Every row gives one point. To make a cloud, some directions were put in groups of two or more. Within a group, all points are equally far from the middle, so they leave a hole (a ring in 2 directions, a hollow ball in 3). The other directions are filled evenly. Then the cloud was stretched, turned, moved and blurred a little. How many holes are there, and how many directions does each take, smallest first?

Cloud (19 x 3):
-79  42  12
2  39  -10
23  63  74
-70  13  -20
29  78  50
59  5  13
-84  4  -13
-41  52  30
43  41  65
-30  69  37
-38  -42  95
33  51  30
41  62  -17
5  35  -64
-20  2  4
-17  -7  10
-9  17  -54
-21  -20  -41
24  -49  -38
Holes: 0

Cloud (30 x 4):
67  22  -42  1
15  38  19  0
49  79  -81  -73
70  8  -65  8
7  1  60  47
17  61  6  -58
-23  -41  -20  8
36  1  52  -37
10  -8  58  26
-32  48  40  1
66  41  -32  -3
-5  6  51  -41
-25  -10  39  41
22  -34  -9  -20
33  -40  62  -13
51  0  -22  -59
-65  -55  9  -78
-3  -4  5  -38
-71  -46  -19  -79
62  -16  -12  -44
-39  -33  63  -63
-47  7  65  5
59  5  54  28
73  24  -12  13
32  16  -31  -25
70  72  -73  -2
82  37  -70  -50
-20  -36  30  -61
52  48  -13  30
-43  22  -44  -72
Holes: 0

Cloud (28 x 4):
49  -35  48  34
30  69  28  35
4  -2  45  63
30  88  -11  -18
27  -43  -55  -21
24  -66  7  -6
14  -20  -44  -72
-43  44  -22  -75
-15  -37  1  57
-38  40  -50  -66
3  -50  15  53
14  -4  -78  3
11  59  -75  -24
56  -56  -9  29
41  -43  44  -5
-4  -26  58  -23
62  3  49  -23
-9  55  27  -52
12  71  -19  50
-80  2  -11  -43
32  -35  -50  -44
-36  10  -29  48
52  41  36  -40
-48  -43  -24  -41
1  19  -12  -93
-51  51  16  -28
104  44  -45  0
61  42  13  -56
Holes: 1 (4)

Cloud (49 x 6):
-83  93  -15  25  4  16
34  -39  -15  75  -20  19
23  20  85  22  -15  58
55  35  -46  -20  -19  52
24  12  -69  38  -13  -52
98  -1  20  -32  -15  -58
17  37  13  -23  -87  13
-13  1  -51  -26  -56  6
59  -14  25  -3  -64  -48
58  67  -32  14  3  18
28  -5  -7  10  -93  -14
-4  -7  -42  68  -41  -7
-14  -17  -48  37  -63  -76
-68  6  -42  30  -80  6
-51  15  -81  105  8  11
-13  -47  11  -4  -98  -100
-49  8  -16  37  -28  21
74  67  12  55  -39  2
22  21  -69  -10  -13  31
64  35  27  5  18  -73
-47  -70  53  -42  -19  -14
44  -23  11  -35  -19  0
-52  -46  7  35  -53  -48
-3  26  -23  11  -58  66
-79  -45  -39  4  -37  47
-54  -24  17  53  -42  18
23  68  -51  -19  -11  27
-15  53  -45  10  -7  52
15  -41  45  -56  -80  -54
25  59  55  34  -17  30
66  27  36  0  39  -33
43  -31  -15  24  -49  -56
-68  -28  36  43  -6  -53
-43  -9  -88  63  13  -27
-60  80  -16  74  32  65
-14  5  -50  -29  -38  -3
-20  45  -7  0  -52  3
-46  -7  29  36  -29  -17
27  -13  -22  36  7  38
-62  -1  -13  -29  47  46
-18  -2  -18  39  -44  -53
19  -17  -46  19  28  70
19  84  -87  48  -26  34
-39  45  53  21  -12  -13
10  -31  -9  -63  -72  1
-25  -40  -43  65  29  78
89  46  0  42  -36  -44
43  -5  103  -26  19  25
50  -78  59  -4  -7  20
Holes: 0

Cloud (87 x 8):
-68  24  15  23  -37  16  -31  56
-27  42  -31  18  -99  8  3  62
14  -17  34  -83  -4  -19  -39  22
36  -52  -56  1  26  -26  -17  -63
-49  12  -59  -63  -89  -22  34  -39
-36  13  18  -64  15  -23  -28  -16
-28  42  -39  -51  -89  35  24  14
-64  -4  -38  -37  29  0  12  -55
53  -52  3  26  9  -59  -23  -39
36  1  -10  -14  -147  -18  -16  5
5  44  19  57  -25  34  -58  -5
-13  -71  -31  2  -66  -29  35  34
55  7  -5  -5  30  -11  -78  62
30  -14  -14  23  -53  23  -97  -7
39  -18  -9  43  -36  7  -64  -32
59  -51  -12  37  23  35  -53  54
100  -3  9  -69  -43  -58  27  7
-5  -63  -88  -69  33  -33  -36  -40
3  -16  -65  -6  -11  -36  -101  21
-37  -29  -80  58  -36  34  -21  -43
9  -75  49  -2  -26  3  -26  5
-19  -25  -24  73  -2  66  -40  -34
-50  17  -6  -45  0  -21  61  10
-41  -57  -5  -60  -41  -46  -37  41
6  -58  -19  -41  -94  -43  72  -56
15  -37  48  -21  -15  47  7  37
-41  -85  -60  -9  -52  -24  -44  -9
-6  29  -53  -62  -63  -70  30  -49
51  -76  -7  -61  14  24  16  18
50  -10  -26  40  11  -16  67  21
19  -61  -73  -63  -26  -35  47  -47
13  26  -51  -58  -95  58  -8  -35
59  7  47  -11  23  -47  -42  -23
-65  -41  5  8  -12  -33  -56  40
23  74  -32  33  -37  25  -34  -19
-58  41  -1  -48  -29  5  23  -13
19  -61  -75  9  7  -54  -29  -15
47  23  -28  -14  -22  -36  -77  -26
-35  43  -18  6  24  -34  -29  -23
-24  -34  -101  -11  -81  -3  -42  43
-45  -45  -7  61  23  82  -13  26
32  -1  -30  -8  -107  -43  -58  41
36  41  11  43  -59  24  -5  76
42  -38  -26  39  11  -38  40  40
19  -41  -52  -32  -74  45  59  -24
-10  47  12  -6  -132  24  27  -6
-1  -7  48  -34  -16  51  -17  31
39  83  -23  0  -34  -1  23  7
-7  -28  -11  -35  63  -75  -31  13
-42  -68  -65  -8  -29  -16  -81  27
-60  21  -60  23  -59  34  -88  -8
-8  69  -65  17  -39  -15  -1  -4
45  -48  31  -71  -41  -6  -28  21
54  -11  -3  -47  -84  -10  80  -32
59  -12  57  35  31  -30  -35  15
81  0  -57  11  -37  9  -57  -21
-66  5  2  70  -4  -13  26  25
68  16  -36  -34  39  20  -48  72
-65  -51  -29  -34  55  56  14  6
50  -35  -4  -77  -34  30  -26  47
42  62  -29  31  -97  -23  -18  -10
-33  47  -75  43  -42  14  1  40
-55  -72  -54  9  -44  37  -33  -53
55  -12  27  -81  10  -43  -31  23
42  -4  -30  13  62  62  47  14
-16  60  -56  19  -18  -23  27  12
-27  49  -8  -33  -88  54  11  -9
-30  -41  -51  -10  -38  -7  -45  81
-14  -60  -72  -6  -77  35  40  5
79  23  26  12  11  -20  -13  66
51  -30  2  -45  -124  -17  9  0
-29  -55  -68  -91  -30  -44  -26  -40
80  -33  -61  5  -14  -24  20  -25
32  13  -22  51  -32  -36  73  -46
100  -26  -30  8  -8  -5  -42  33
-18  26  45  12  -57  38  -16  59
19  -57  -35  -14  -69  41  47  19
42  -38  -29  19  -93  11  -42  -16
22  -11  -10  1  -106  41  55  1
-84  -3  -53  55  -31  56  13  14
4  -95  21  -33  -48  -34  -3  -37
-1  33  -41  -60  -39  -44  -22  -57
31  -4  -31  -12  -91  81  17  37
-55  -16  -14  60  50  -3  -22  8
56  -38  -50  37  -44  -36  14  -16
31  70  0  -36  -53  -3  44  -25
29  -55  -35  2  87  -9  10  34
Holes: 3 (2, 2, 3)

Cloud (74 x 8):
-28  -36  -31  -36  51  14  69  -16
-29  36  15  48  -66  -13  -61  14
1  66  0  -29  85  -35  55  58
-41  -17  55  1  43  -1  87  -58
86  21  -12  37  32  70  -17  57
45  -34  -31  14  -57  27  -33  60
-34  34  19  53  -57  -8  -32  28
-72  30  -21  -34  -11  -18  14  60
-19  42  -63  9  4  34  -21  40
-29  69  -28  -4  -55  -120  -43  82
-84  12  -19  36  -31  26  -20  -17
57  -3  -30  79  34  32  18  -27
19  15  -16  11  -11  66  7  -54
47  79  18  -46  -9  -12  -21  90
54  4  26  33  -14  -9  10  60
76  32  8  41  32  45  -31  63
9  14  0  14  -6  52  -103  38
-26  4  -14  -18  -43  -24  -34  84
-21  -25  17  -29  70  7  91  9
-62  21  22  -52  -35  -36  8  45
-45  30  54  -51  -11  11  27  34
-18  -20  -24  8  38  -16  97  -7
-15  -44  53  51  18  51  36  -55
92  -27  -33  62  51  72  9  18
16  92  48  20  47  -11  26  -27
51  -23  15  52  9  9  -1  51
-7  -37  2  56  22  114  7  8
-62  -12  -46  53  -73  0  1  2
55  28  27  46  8  16  23  -56
-4  50  4  38  19  -72  -41  26
40  25  -20  -3  -85  -41  7  10
-1  73  15  -24  -13  -10  82  5
34  60  60  -39  103  20  39  4
-96  18  44  -31  56  -22  -7  3
-22  14  -96  31  -21  -31  17  -2
20  -56  -58  58  -47  59  -84  36
31  9  -2  -22  50  -38  -26  100
-4  48  47  14  86  61  35  -25
-10  -21  -14  5  -76  -34  -25  -31
34  24  8  -48  -16  10  -38  52
-17  -23  61  29  -34  -4  81  -69
3  -22  38  -5  83  67  84  -55
24  11  -20  -54  3  -16  -34  58
8  18  -53  -5  -41  -98  53  -34
-31  -40  12  -19  76  35  75  -51
-72  16  7  -24  86  25  7  -18
27  85  10  -46  4  3  31  44
15  27  -21  62  12  3  79  -19
-13  -62  -13  33  23  -5  31  31
-1  19  -14  1  -13  -102  -4  65
-13  32  26  -5  16  67  41  -46
44  21  43  38  50  14  -29  7
-102  22  38  -41  51  -12  -18  11
-71  -46  -55  70  -70  17  -19  -38
57  7  -40  82  -26  66  -14  -32
-5  25  17  38  36  -2  77  -89
-58  23  66  -8  23  -54  101  -53
-79  33  46  -55  0  8  -2  17
28  27  -25  68  -34  47  3  -65
-56  -1  -35  30  -24  50  10  -71
-20  49  14  33  -63  -33  -31  65
6  47  -33  -14  -30  -122  11  40
-10  3  8  23  -43  22  102  -96
-64  12  14  -3  107  39  4  -1
-70  -17  -12  -9  -47  6  46  -61
-60  -52  -14  11  -7  85  -8  -47
-37  42  -16  -62  17  5  28  5
2  -62  24  27  38  20  -21  -22
-78  74  -32  23  -38  -25  8  18
63  42  38  -44  20  49  -17  41
7  38  90  -32  20  -66  44  39
-19  -24  37  10  -58  22  10  -34
-5  7  30  -27  -53  -13  2  43
-26  40  -14  10  -57  -74  -43  -27
Holes: 3 (2, 2, 2)
